Each row is a point. The points of each table are mixes of a few directions, plus a little noise. How many directions does each table use, and how many do they share? Where both have some left over, give the other angles between the two spaces (their principal angles), to ten degrees, smallest first.

First:
array([[ 0.000, -0.002,  0.001],
       [ 0.000, -0.004,  0.002],
       [-0.001,  0.059, -0.036],
       [ 0.002, -0.079,  0.049],
       [ 0.000,  0.006, -0.003],
       [ 0.000,  0.020, -0.012]])
Second:
array([[-0.032,  0.029, -0.020],
       [-0.007, -0.022,  0.014],
       [ 0.084, -0.004,  0.006],
       [-0.033,  0.009, -0.006],
       [-0.012, -0.013,  0.008]])
Directions: first 1, second 2, shared 1

First:
array([[ 0.012, -0.001, -0.009,  0.045,  0.026, -0.026,  0.001, -0.006],
       [ 0.006,  0.023,  0.023,  0.012,  0.034, -0.023, -0.012, -0.022],
       [-0.021,  0.000, -0.009, -0.009, -0.013,  0.026,  0.020,  0.048],
       [ 0.027, -0.007, -0.013,  0.035,  0.000, -0.027, -0.009, -0.029],
       [-0.038, -0.047, -0.010, -0.070, -0.009,  0.053,  0.015,  0.032],
       [ 0.038,  0.031,  0.006,  0.046, -0.006, -0.043, -0.018, -0.041],
       [-0.023, -0.001,  0.010, -0.060, -0.031,  0.040,  0.004,  0.021]])
Second:
array([[-0.014, -0.015,  0.027,  0.029, -0.021,  0.000, -0.012, -0.015],
       [ 0.015,  0.015, -0.027, -0.030,  0.021,  0.000,  0.012,  0.015],
       [ 0.034,  0.034, -0.061, -0.067,  0.048,  0.000,  0.027,  0.033],
       [-0.034, -0.034,  0.061,  0.067, -0.047,  0.000, -0.028, -0.033],
       [ 0.019,  0.019, -0.034, -0.037,  0.026,  0.001,  0.015,  0.019],
       [ 0.000,  0.000,  0.000,  0.000, -0.001,  0.000, -0.001, -0.001],
       [-0.019, -0.019,  0.034,  0.036, -0.026,  0.000, -0.016, -0.019]])
Directions: first 4, second 1, shared 0; angles 70
